Each row is a point. Before rounding, the points of a table are all equally far from one centre. They may lie mostly on one side of it. Write the centre, to within rounding.

Points, 8 rows:
[[-51  35]
 [-56  30]
 [ 30  29]
 [ 25  35]
 [-64  19]
 [-36  45]
 [-71  -3]
 [-27  48]]
Centre: [-13  -8]

Points, 11 rows:
[[-48  27 -53   3 -44  26 -23 -20]
 [-95   3 -18  17 -41  52 -34  -3]
 [-59  25 -35 -20   1   2 -67 -23]
 [  5 -10 -52  62  -8  31 -86  -4]
 [ 25   1 -32  27  39 -15 -59   8]
 [ -1  -3 -38  54 -51  -1 -62   0]
 [-91 -41 -25  50 -23  45 -15  16]
 [-28 -29 -70  20 -24  35 -71 -18]
 [-46 -36   9  59 -21  24 -45 -56]
 [-46 -53 -61  17  -3  -4 -47 -15]
 [-44  -1   6  48 -62  46 -55 -27]]
Centre: [-31  -4  -9  28   5  28 -35   7]

Points:
[[ 16 -15  40  18 -43  55  27 -44  23 -36  -3  14]
 [ 12  19 -10  14 -25  16  25 -57 -18 -33  26   2]
 [-22 -23   7   7 -57  41  13  -6   0 -36  15 -40]
 [  0 -15 -13 -37  -2   5  17 -56 -28 -44 -44 -27]
 [ 22 -17  20 -18 -27  90 -18  -8  20 -22 -47   6]
 [ -2  10 -19   4 -23  -2  -5 -30 -10 -75  13  -4]
 [-21 -47   2  20 -28  59  39 -51  30   9  18   4]
 [ 32  16   6  -9 -39  95   8   6  -5  -9 -33  16]
 [ -5   4  14 -27 -17  39  -2   3  19 -55  13  14]
 [ 22  -1  48  26 -76  38  25 -53  10 -16 -42  16]
 [-38   5  16 -10 -12  45  11 -33 -17 -22 -13 -42]
 [ -8 -38 -30   6 -64  38   9 -27 -50 -52  10 -11]
 [ -8  16  42  12 -21  37 -12 -37 -33 -16  13  19]
 [-18   2  52  32 -16  43 -11 -32   9 -27 -11 -16]
 [-26  23  35 -20 -16  36  -8 -45  11 -22 -42 -22]
 [ -7   7  36 -32 -50  20  12 -25 -22 -10 -15 -31]
 [-32  16  -3   5 -42  -6 -26 -47  17 -31 -59 -45]
 [-11   9  38  -7 -14  27  -5 -10 -16 -71 -29   0]
 [-15  16  -6  -9 -26  44  -7 -26 -58 -15  -2 -28]]
Centre: [-10 -20 -22  16 -32  15   5 -11  -1  -1 -44  26]
